Rows are points. A path goes straight from each point to the next, and from the last back to the first. The post is the endless flat space through its rows: a point in 2 columns, a line in 3, a plane in 4, and so on, so that a path can go around it. How many times does the path go around the post? Going back the other way cancels.
In the rows, zero is written as 128.

Post:
[[117 110]]
Path, 13 rows:
[[126 170]
 [183 121]
 [154 144]
 [108 174]
 [ 74 127]
 [115 131]
 [135 169]
 [ 87 144]
 [ 52 101]
 [127  74]
 [145  42]
 [107  91]
 [101 124]]
Times around: 0

Post (3 x 4):
[[116  95 138 132]
 [108 194 176 132]
 [142  79 102 162]]
Path (20 x 4):
[[130  50 186 158]
 [140 156 204  82]
 [145 139  67 125]
 [111 175 111 170]
 [104  87 132 157]
 [121 102 177 134]
 [109 170 188  94]
 [145 153  87 144]
 [105 158  76 169]
 [ 92 181 191 155]
 [161  66 122 157]
 [144 112 130 110]
 [ 96 145 149 115]
 [ 94 126 137 169]
 [135  83 143 174]
 [192 208 162 176]
 [109  98 138 106]
 [ 89 130 112 116]
 [ 87  79 154 128]
 [121  84 167 177]]
Times around: 4

Post, 7 rows:
[[159 183 123 131  99  97  83 125]
 [151 134 162 117 134 117 105 162]
 [105  95 134  78 161 160  89 127]
 [122  98 102 122 157 140 112  89]
 [118 118 109 122 143 168 148 133]
 [135 140 128  86 143 106  91 183]
 [167 130  96 168  31 123 173 158]]
Path:
[[123 106 138 170  86 177 167 207]
 [ 92  76 104 115 130 114 128 162]
 [139 183 189 119 160  97  84 105]
 [114 127  83 115  89 118 111 174]
 [157 151 150 155  97 123  84 173]
 [145 141 109 129 181 195 128 118]
 [152 147  97 117 156 146 154 128]
 [145 181 153 113 184  91  89 113]
 [ 99 125 134 121 156 189 171 133]
 [138 142  97 119  89 163 203 129]
 [162 150 147  87 129 109 105 115]
 [123  82 176  48 117 106 103 150]
 [ 79 109 158  40 167 148  71 149]
 [153  61 137  95  72 112 120 156]
 [126  99  69  90 117 169 131 108]
 [170 174 123 160  81 148  95 119]
 [103 114  98 135 127 135 118 198]
 [128 133 129 141 127 140 129 110]
 [ 80  52 194  39 229  88   7 208]
 [120 122  61 139 187 113  72  92]
 [168 139 122 109  84 115 121 223]
 [145 133 134  89 103 154 108 138]
 [144 169 104 124  93 127 148 139]
 [124 116 110 105 119 103 132 184]
 [118 129  59 122  82 125 138 137]
 [135 105 211  83 142 163 102 106]
 [149  86 159  57 156 117  81 150]
 [166 179 138 110 157 153 147 135]
 [126 107 113 108 138 132 197 130]
 [121 133  92 119  97  78 145 153]
 [105  87  99  97  72 108  64 206]]
Times around: 1

Post:
[[116  73 181 112 149  94 103  90 115  99 143]
 [176 120 174 129 102 162 167 122  62 182 129]
 [133 148  82  68 103  77 145 116 159 128 119]
 [ 73 163  93 111 117 140 117 122 192 116 134]
 [123 206 158  30 204 171 117 163  80 122 178]
 [121  83 168 106 106  98 136 153  92  78 158]
 [150  75 103 137 103  96 136 113 102  93 150]
 [156 137 144 163  85 146 112 124 149  97 129]
 [153 111 144 127  96  99 123 130  86 162 166]
 [130 107 133 177  81  90 145 111 119 133  94]]
Path, 30 rows:
[[122 124 197 117 137 117 149 145  88  82 127]
 [115 166  95  87 130  70 155 143 158 148 105]
 [129 112  92 134 128 162 139 209  58 124 188]
 [134 103  85  86 103 100  85  86 166 126 166]
 [117 114 130 126 111 145 129 126  67 114 177]
 [152 126 152  86  84 113 130  76 177  72 127]
 [134 120 173  78 168 189 123  94 165 116 169]
 [187  95  89 176 125 166  93 136 130 110 194]
 [124 139 132  69 125  82 152 190  70 130 120]
 [146 119 104 113  56  83 141 119 140 116 112]
 [117 121 132  92 127 110 141  96  56 133 165]
 [117  95 190  98 146 131 115 109  84  75 196]
 [ 86 109 141 137 128  94 168 113 180  53 120]
 [142  50 127 142 117  70 181 145 135  82  76]
 [118 114 127 135 152 183  92 157  93  92 201]
 [196  96 224 140 121 113  37  59 117  81 128]
 [141 119 189  95 136 162 124 116  23 142 201]
 [ 66 121 116 138 126 104 154 127 120 126 166]
 [197 112 103 154  92  57 127 113 135 144 159]
 [182  68 120 187 114  90 150 107  98 109 174]
 [175 100 167 115 153 158 148 127 157  96 119]
 [116  84  72 132  91  47  99 137 130 175 130]
 [131 139 129  66 132 161 100 103  91 139 152]
 [ 87 127 177 112 127  83  74  81 142 106 136]
 [126 101 127 129  82  94 179  84  78 208 178]
 [119 149 198  99 175 111 140 110 123 157 105]
 [ 89  84 156  67 137  92 150 124 132 147 133]
 [142  71 110 188  73  43 136 170  31  99  95]
 [112 110  82 180 112 132 114  66 113 119  89]
 [ 60 114  99  87  49 126 173  97 142 175 164]]
Times around: 5

Post:
[[ 93 139 194 138 101 151 161 107 101 128 120 128 154 119 160  79 120 162]
 [142 173  98  94 130  99 101 136 141  95 113  31 186 118 115 120  82 130]
 [152  59 125 119 166  80 127  94 143 135 111 153 144 130 153 191 144 102]
 [ 87 139 177 152  60 136 100 125  88 132 163 108 155 116 130  99 105 155]
 [143 110 116 113 151  73 143  83  97 173  76 139  98 114 153 150 162  94]
 [145 122 141 106 162 117 115  78 112 133  94 138 110 150 154 173 115  91]
 [101  87 143 119 195 107 135 145 118 139 103 159 109 153 125 126 146  53]
 [153 101  96 126 133  98 122 112 149 159  63 118 100 165 184 141 148  90]
 [113 149  86 136 129 145 148 136 164  75 117  34 139  94 103 149  63 130]
 [ 90 145  98 124 144  96 118 148 151 150 119  66 153 111 108 125  62 182]
 [101  83 160 101 106 159 102 108 109 135 125 137 153 128 107  59  91 151]
 [186  92 125 112 165 120 120 115 129 133 101 201 113 141 165  98 137 111]
 [126 181 103  96 150 128  99 131 186 130 164  22 146  83 122 125 125 155]
 [151  92  85 115 156 117 143  97 102 176 113 142 139 156 171 174 141  35]
 [125 108 184 140 113 175 129 170  66 140 106 133 151 115 148 120 138 137]
 [116 168 107  77  94 128  99 169 194 127 124  72 160  67 123 126  75 156]
 [132 124 204 174  90 143 139 139 118 156 139  95 163 130  97  96 112 141]]
Path (28 x 18):
[[153  49 104 134 105 101 163  81 133 173 105 130 134 172 133 188 112  78]
 [108  87 132  83 103  76 108 122 135 144 109 113 209 151  98 173  97 113]
 [120  60 167 170 186  93 124 118  94 140  94 146 194 146 109 152 119 162]
 [ 49  88 207 207 179 114 132 186 180 110 201 104 158 113  92 125 131  82]
 [103 112 170 180 105 183 188 115 142 102 120 132 120 133 176 128  84 137]
 [210 135 139 133 122 127 107 152  88 124  99  26 160 138 143 190 178  89]
 [137 170 178 172 165 115 162 106  26 157 137  73 169 145  69 160 135  92]
 [120 177 100  62 139 150  63 135 122  84 118  30 167 129 104 169  90 107]
 [156  97 210 115 130 110 137 181 154 143 115 144 107  77 124 165 202 146]
 [106  64 189 163 155 103 140 182 156 163 135 148 117 154  79 137  91 114]
 [116 127 149 175 175  82 139 106  93 149 140  75 159 135 146 192 122  88]
 [ 88 135 140 160 119 119 148 128 126 191 193 135 203  83 161 165 164  75]
 [127 115 129 103 185 114 149 154 143 161 136 151 139 127  98 130 165  89]
 [ 98 179 155  76 118 157 121 134 112 172 130  44 118  92 139  90 188 121]
 [116 136 141 104  96 132 128 156 114  69 124  52 164 110  95  69  90 104]
 [129  55 137 134 148 187 107  79 135 137 113 112 118 151 101 141  65 101]
 [135  90  87 139  55 161  70  81 156 127 105  88 139 159 109 137  16  85]
 [119 120 187 132 163 121 138 130  91 112 106  78 111 119 121  85 156  75]
 [106 175 151  45  84 102 126 132 100 190  93 104 148  88 152 104 129 129]
 [189  69 161 128 190 171 146 148  72 114 149 128 162 124  88 183 177 112]
 [ 65  76  80  48 126 135  67 104  91 125 155 211 177 134 115  82  55  65]
 [108 100 198 161 156 141 141 142  61  96  94 172 166 134  95  75  58 162]
 [160 104  73 160 130 128 157 156 149 116  56 119 118 179 148 144  42  44]
 [136  77 145 145 158 188 130 215 116  52 145 104 162 195  95  67 117  60]
 [141  65 197  96 102 191  98 187 115  76  93 143 113  69  97 127 159 217]
 [119 168 153 153  89 140 134  95 100 119 133  78 144  84 134 131 168 140]
 [ 76 116 144 146 113  73 102 142  65 176  81  61 139 112  92 109 119 112]
 [165 114 133  87 136 143  75 161 164 192 148 139 144 125 143  35 135 136]]
Times around: 2

Post (17 x 18):
[[ 72 133 107 118 169 108 160  77 103 183  89 152  82 156 121 139 161 110]
 [122 141 110 106  55 128 130  97 117 103 120 114 180  88 139 148 115 179]
 [ 97 140  90 106 119 155  79 120 136 142 158 173 151 112 117 146 128 133]
 [157 164  85 158 134 186 112 117 148 128 129  86 176  80 175 113  99 140]
 [122 155  82 137 143 148 119 146 106  98 104 139 144 113 144  99 105 164]
 [103 169 134 138 191 102 161 148 140 153 104 151  86 135 113 177 158  93]
 [122 111  92 144 212  86 144 115 109 152 107 136 148 154 130 149 140 103]
 [127 138 158 128 110 121  96 106 108 133 139 164 113 147 111 111 100 131]
 [111 147 130 122 154 128 109 104  21 161 105 157 105 175 114 169 165 103]
 [142 141  81 147  83 119 107 150 192 151 129 147 126 139 151 130 114 198]
 [138 109 107 143 141 108 122 141 126 103  86 107  95  80 176 148 116 129]
 [113 120 137 100 118 169 101 118 134 144 141 135 168 122 128 119 135 205]
 [ 92 130 104 177 121 129 115 139 108  87 106  57 154 102 178 137 128 123]
 [117 116 105 143 118 145 115 130 111 130 112 115 112 108  84 138 115 157]
 [ 99 130 119 106 194 128 158 128 123 162  60 139  98 184 131 196 106 102]
 [132 122  98  69  91 145  99 129 133 132 126  89 126 141 118  94 129 167]
 [140 108 112 118  61 182 120 119 125 125 156 157 164 129 131 101 143 152]]
Path (25 x 18):
[[163  96 126  98 154 110 145 140 165 123  94 190 119 118  86 202 125 186]
 [125 246 104 147 102 169 200 144 212 178 108 212 162 142 162 191 155 174]
 [ 82 142 165 111 153  78 127 129 148 128  84 187  92 108  91 182 162 195]
 [177 144  77 115 156 138 126 159 214 137 143 149 141 122 151 171 165 199]
 [125  98 121 226 157  73 143 130 162 137 113 119 146 122 113 153 166 132]
 [140 160  71 139 142 163 108 119 155 171 128 135 151 105 150  82 137 100]
 [120 161  26 166 181 152  97 182 135 121 107 175 134  96 134  92 141 119]
 [ 88 115 129 115 139 148 121 144 184 168  91 202  77 142 144 171 218 148]
 [114 158 100 186  82 125 150  74 149 163  59 110 166 151 135 141  97 149]
 [ 94 155 173  77 176 127 156 119 191 126 125 199 113 150 129 109 142 139]
 [139 144 142 125 147 154 179  76 119 139 102 119 160 130 162 141 114 149]
 [125 187 110 191 135  27 133 180 249 110 126 182 114 105 177 183 116 148]
 [112 117  33 108 154  57  89 128 109 151  64 130  84 140 127 112 152 106]
 [131 147 122 126 134 120 154 110 135 196 156 146 169 121  75 117 128 134]
 [121 117 125 128  99 141 131 133 158 104 179 117 206 114 143 138 134 125]
 [139 166  70 102 135  84 136 155 172 160 132 149  88 169 106 163 165 183]
 [ 68 165 115 165 148 154 128 108  92 140 148 153 128 145 142  99 161 157]
 [ 59 168 140 124 138 170 103 165 152 130 137  99 121  94  78 154  28 136]
 [ 54 137 116 154 147  88 173  95 149 172 120 131 138 142 124 109 172 129]
 [107 111 109 117 182 157 105 153 125 131  92 168 142 143 130 185 165  75]
 [117 163 167  95  82 172 110 141 112 148 125  91 136 133 114  68 155 167]
 [136  94 142 136  54 153 152 135 139 119 136 120 172  98 164 145 140  82]
 [117  94 179  89 125 163 126  46  81 116 106  99 192 133 171  80 151 113]
 [134  80 129  73 129 174 129 146 206 176 135 184 101 222 138 157 158 189]
 [159 104 118  82 177 205 126 140 125 113 110 117  96  63 129 109 116 151]]
Times around: 0

Post, 17 rows:
[[122  88  75 117 158 139 139 120 112 140  90 162 112 127  97 143 134 166]
 [128 124 160  98 151 110 140 168 156 117 128  61 189 121 147   7  94 104]
 [ 65 117  99 119 144 118 119 107  94 152 159 156  95 148 117 145 130 104]
 [121 189  94 100 152 132 118  88 111 120 117 155 111 115 153 127 158 140]
 [165 121 163 112  99 164 121 133 171 127 154 111 151  97 108  61  80  66]
 [151 147  72 147 117 114 108  97 109 121 107 107  99 162 140 167 147 100]
 [139  88 140  92 124 138 103 179 164 150 129 100 193 130 142  69 148  53]
 [106 119  92 158 158 138 118 122 141 102  97 153  90 115 105 131 159 116]
 [132 153  90 141  99 111 102 126 100 158  94 144  65 107 148 134 146 157]
 [120 114 177 100 134 145 146 159 113 122  95  83 137 127 161  67 118  76]
 [119 118 180  65 156 125 121 160 166 131 129  51 156  82 109  97 108  63]
 [108 118 107 157 143 113 153  89 130 150  84 157 105 100 131 147 141 132]
 [125 140 107 162 170 138 164 125 115 164 157 153  76 158  97 150 194 141]
 [ 83 120 145  98  98 156 180 174 164 112 129  70 187 136 128  86 104  57]
 [117 158 123 135 151 107 107 124 145 149  96 165 100 171 120 169 127 103]
 [130 132 142 148 139 162 105 117 115 152 107 108 119 122 151 172 141 164]
 [172 157 111 170 123 121 113 136  68 114 112 147 138 115 132 166 152 118]]
Path:
[[128 101  84 137 129 112 114 150 160 149  71 149  97 187  96 101 186 113]
 [186  93 153 171 111 155 131 117  92 130  99 101  58 145  75 109  51  93]
 [158 175 143 110 114 133 126  92  83 125 126 110 118  34 128 125  20 113]
 [116 126 124 105 105 156 172  99 119 145 134 121 117  69 154 138 104 140]
 [133 135 168 114 123 154 115 141 150 150 113 153 125  79 158 172 206  92]
 [140 132 172  82 164 173 159  98 136  79  73 124  91  89 105  88 105 150]
 [104 138 219 112 157 168  95 151  67 155 110  92  85 112 139  90 133 137]
 [156 118 130 168  74  89 109 114 118 169  25 113 114 132 146 175  95 138]
 [137 151 139  95 133 128  98 137 112 128  89 120 119 173 189 101 151 150]
 [119  94 113 110 155 124 121 153 100 119 145 114  99  73 122 122 164 135]
 [184 205 112 119 164 135  91  93 125  93 191 125 161  83 115 110  74 104]
 [189 155 103 106 153 112  64 125 122 186 157 141 173 136 126  64  98 162]
 [156  88 103 200 122 135 127 124 105 166 123  91 174 132 134 150 146 150]
 [127  62  33 171 130 121  82 129 108 153  46 134 138 143 127 186 119 118]
 [108  36  81 159 118 171 155 187 143  69 142 117 194  73  74 144  93  88]
 [187 119 122 120 109 156  66 111 126 111  95 166 135 112 139 217 100  76]
 [171 168 122  88 201  98  41 108 153 140 126  79  86 123 122 141 133 114]
 [147 144  62 163  94 128 141 126 168 147 114 144 102 147 115  87 134  88]
 [121 135 107 111  85 167 126 126  80 139 126 105  94 159 154  92 115 148]
 [120 173 183  87 159 149 121 154 163 147 159 106 129 135 100 121 143 150]
 [126 102  96 109 116 128 158 128 222 112 113 181 141 104  73  61  77 139]
 [150 135 153  60 100 204  79 181 121 141 180  92 158 142 158 134 101 103]
 [104 145 116 109 172 133 153 115 159 171 169  98 118 111 126  71 109 123]
 [ 80 155  77 137 146 116 157 155 216  88 171 106 143 109  48  38 128  47]
 [120 113  78 113 183 119 160  90 114 141 123  84  84 112  91 140 177 158]
 [150 161  41  96 135 122  74  57 132  93 163 118 101  99 146  79 193 185]
 [154 172 176 118 104  86 101 127 124 115 153 151 187 138 184 114  64  74]
 [112 139  60  82 125 124 121 176 119 138 157 114 123 181 147 142 197  42]
 [191 162 164 110 138  95  19 112 105 166 103 131 121 113 156 163  97  37]
 [164 109 115 176 117 172 131 185  87 103 115  80 147 156 151  78 214  66]]
Times around: 2
